Each row is a point. Each copy is the shape, with its points in the same order, stretched, turned, moved and blurred by noise. Some copies are also mirrored. Which?
In the rows, 128 means zero.

Shape (5 x 2):
[[ 85 138]
 [163 142]
 [ 84  89]
 [159 106]
 [158 128]]
Copy 1, 5 rows:
[[ 82  77]
 [128 168]
 [144  33]
 [170 140]
 [142 144]]
Copy 1 is: only turned
Copy 2:
[[159  79]
 [ 88 125]
 [183 136]
 [111 162]
 [ 92 139]]
Copy 2 is: only turned

Shape, 9 rows:
[[110  71  99]
 [144 133 144]
 [180 163 107]
 [169 120 156]
 [144 113 144]
 [117 133 129]
 [130 169 135]
 [154 175  86]
 [ 96 123 198]]
Copy 1 (9 x 3):
[[ 58  93 136]
 [149 111 134]
 [174 169 194]
 [151  86 161]
 [123  88 141]
 [117 141 117]
 [148 167 113]
 [153 194 178]
 [127  78  43]]
Copy 1 is: mirrored
Copy 2, 9 rows:
[[120 108 207]
 [114 161 121]
 [146 226  99]
 [ 97 193 117]
 [106 163 129]
 [123 135 133]
 [126 165  95]
 [158 194 106]
 [ 82 106 101]]
Copy 2 is: only turned

Shape:
[[131 116 121 102]
 [115  93 118 109]
 [109  86 133 150]
 [146 184 137 133]
 [144 180 176 141]
 [145  85 115 149]
 [147 119 140 111]
 [127 201 162 162]
 [126 110 109 132]]
Copy 1 (9 x 4):
[[138 132 113 116]
 [137 150 138  96]
 [ 95 156 156  96]
 [ 89  92  82 186]
 [ 78  66  96 193]
 [ 93 144 116  77]
 [123 107 107 113]
 [ 56  87 108 218]
 [112 150 122 108]]
Copy 1 is: only turned
Copy 2, 9 rows:
[[136 132 140 154]
 [158 163 145 158]
 [117 165 131 122]
 [ 92  82 124  66]
 [ 81  94 144  48]
 [100 153 109 169]
 [129 131 152 148]
 [ 71  88 114   7]
 [120 141 116 139]]
Copy 2 is: mirrored

Shape (9 x 4):
[[121  92 174 158]
 [131  60 171 119]
 [134 132 151 181]
 [ 99 155 119 124]
 [158 150 171 185]
 [182  64 163 108]
 [105 174  94  87]
 [139 133 105 119]
 [139 105  97 113]]
Copy 1:
[[109  91 127 138]
 [124  65 149 129]
 [113 128 101 158]
 [109 154 144 111]
 [134 111  66 156]
 [194  43 132 140]
 [142 164 151  90]
 [151 136 138 133]
 [142 137 161 133]]
Copy 1 is: mirrored
Copy 2:
[[176  91 166 111]
 [156 108 191  91]
 [180  77 115 123]
 [138 154 108 184]
 [161  54 106 119]
 [122  87 174  57]
 [ 96 182  89 196]
 [119 146 102 142]
 [126 157 110 123]]
Copy 2 is: mirrored
Copy 3 (9 x 4):
[[134  93 174 160]
 [173 102 158 149]
 [ 90 115 155 155]
 [127 184 121  97]
 [ 80 102 150 192]
 [164  97 114 174]
 [130 231  84  70]
 [128 163 102 100]
 [153 151  93  97]]
Copy 3 is: only turned
Copy 4 (9 x 4):
[[103 111  85 182]
 [118 164  47 170]
 [112  67 125 155]
 [108 136 167 118]
 [145  47 129 181]
 [169 154  29 153]
 [137 171 183  86]
 [136 137 131  91]
 [125 156 106  76]]
Copy 4 is: mirrored

Shape, 9 rows:
[[140 110 128 122 109 156]
 [132  93 121 140  99 166]
 [163 103 144  97 172  97]
 [143 151 103 164 128  84]
 [152 175  98  98  93 162]
 [116 181 183 104 114  63]
 [ 78 190  93 133  89 109]
 [117 102  96 124 116 112]
 [175 126 113 108  84 139]]
Copy 1 (9 x 6):
[[117 125 142 121 173  96]
 [114 119 130 112 176  74]
 [131 128 115 222 145 111]
 [170 118  87 101 122 131]
 [159 159 171  66 182 167]
 [187  62 173 132 121 181]
 [146 116 160   7  96 171]
 [101 113 116 118 139 116]
 [151 129 139 129 218 145]]
Copy 1 is: mirrored
Copy 2:
[[114 139 145 133 132 114]
 [ 90 148 146 129 135 120]
 [170 147 153  94 130  74]
 [131 148  72 113 124 124]
 [135 118 129 184 130 128]
 [185 101 125 118 106 179]
 [109 115  85 154  82 173]
 [112 156 124 116 103 107]
 [129 158 155 155 141 121]]
Copy 2 is: only turned
Copy 3:
[[134 107 111 165 126 126]
 [150 118 121 178 113 120]
 [109  65 135 132 184 132]
 [130 168 172  83 131 176]
 [113 166  69 136 138 154]
 [ 69  81 155  44  88 135]
 [126 184 104  42  91 117]
 [137 141 133 129 143 101]
 [107 153 127 184 138 156]]
Copy 3 is: mirrored
Copy 4 (9 x 6):
[[129 132 119 102 114  98]
 [114 132  95 100 123  73]
 [173 179 187 102 118 157]
 [ 88 122 153  90 173 172]
 [143  98  88 108  88 147]
 [ 99 126 197 174 100 206]
 [ 63  80 107 186 159 177]
 [110 159 126 148 151 137]
 [131 158 116  82  71 126]]
Copy 4 is: mirrored

Shape, 12 rows:
[[113  78 123 162 129  33]
 [101  84 141 134 109  49]
 [119 124 145 114 120 159]
 [164 108 157 117 127 156]
 [ 96 131 102 111 132 147]
 [174 148 199 103 153 135]
 [124 141  94  80 115 142]
 [ 93  91 158 138 101  56]
 [133 143 109 118  96 138]
 [164 110 192 127 157 127]
 [142 125 131 109 107 144]
 [103 160  93 135 101 142]]
Copy 1:
[[126 120 227 151  26 172]
 [102 139 182 164  38 153]
 [128 154 113 121 156 106]
 [ 94 108 148 106 177  97]
 [157 174 110 121 149 154]
 [ 85  72 128 167 200  93]
 [118 150  78 114 174 177]
 [106 137 182 176  35 132]
 [134 125  95 101 142 144]
 [ 99  90 180 157 170  94]
 [115 122 105 111 153 126]
 [184 150  84 101 126 142]]
Copy 1 is: only turned
Copy 2, 12 rows:
[[106 157 200 191 170 124]
 [138 140 194 189 169 130]
 [152 114 118 135 142 155]
 [151 143  97 152 133 131]
 [123 114 152 119 119 168]
 [181 203  90 117 160 128]
 [136 141 153 116  98 155]
 [153 126 179 180 184 136]
 [138  97 131 123 115 127]
 [151 193  98 147 173 134]
 [150 120 118 145 126 138]
 [121  75 142  99 118 143]]
Copy 2 is: mirrored
Copy 3:
[[129  89 132  63  81  49]
 [148  84 126 107  92  37]
 [161 120 125 177 127 122]
 [166  83 127 154 144 144]
 [113 146 147 162 101  91]
 [198  88  77 153 200 137]
 [ 93 131 138 176 117  96]
 [171  85 109 113  89  54]
 [116 125 119 165 106 115]
 [197  79 100 131 174 126]
 [134 107 124 165 119 121]
 [105 159 125 167  92 103]]
Copy 3 is: mirrored
Copy 4, 12 rows:
[[102 119  52   7 127 109]
 [141 129  61  37 117 101]
 [114 133 139 156 116 113]
 [110  75 139 143  55 112]
 [101 154 107 154 168 122]
 [161  69 165 120  94  67]
 [127 119 120 128 153 153]
 [149 145  89  43 112  83]
 [122 135 143 125 124 137]
 [121  66 127 118  60  72]
 [119 113 139 123 102 123]
 [105 169 157 121 159 131]]
Copy 4 is: mirrored

Shape:
[[ 81 149  83 113 136 180  91 177]
 [157 152 132 117 117 123 146 144]
 [151  51 132 130 137 146 157 170]
 [186 152 143 163 161 124 163 135]
 [154 154 148 136 146 183 167 109]
 [176 125  56 166 116 127 127 116]
 [126 129 145 199 156 114 153  87]
 [164 139 105 103 155 128 168 104]
 [142  98  70 124 127 161  49 104]
 [170 118 111 114 106 132 166 113]
 [ 45 127 134 115 101 165 112  94]]
Copy 1 (11 x 8):
[[213 138 151 120 214 162 112 147]
 [131 134 110 133 129 103 121 159]
 [113  70 122 136 122 191  99 181]
 [ 83 124 121 131 114  79 168 200]
 [147 132 131 174 116  85 169 185]
 [148   9 102  81 183  97 152 152]
 [ 68  92 171 128 108 119 174 154]
 [122  99  95 166 157  96 142 147]
 [206  22  94  93 189 167 195  91]
 [136  71 100 139 129 107 117 148]
 [185 129 187 160 139 175 116  80]]
Copy 1 is: only turned
Copy 2 (11 x 8):
[[139 169  89 130 107  67 106 134]
 [167 120 109 166 139 148 132 115]
 [ 72  82  62 161 140 157 115 202]
 [190  83 122 144 127 172 122 156]
 [139 103 164 149 134 148  99 169]
 [150  81 102 126 169 108 144 196]
 [123  37 149  86 105 156 133 149]
 [160 111 126 110 187 151 121 135]
 [ 97 130 117 105 144  93 183 217]
 [126  89 103 159 190 149 126 151]
 [ 65 118 162 116 120  92 142 122]]
Copy 2 is: mirrored
Copy 3 (11 x 8):
[[128 150 106 144  33  95  91 155]
 [123 149 162 107 138  88 149 149]
 [117 150 133 215 167 135 103 160]
 [ 50 158 149 103 191  88 147 125]
 [ 87 145  99  83 154 107 114 168]
 [123 167 169 103 172 111 131  50]
 [ 37 163 130  86 168 184 132 111]
 [103 103 175  80 153 104 115 133]
 [144  99  66 128 116 107 126  71]
 [150 141 173 106 168 118 130 133]
 [152 134  87  98  48 194 101 181]]
Copy 3 is: mirrored
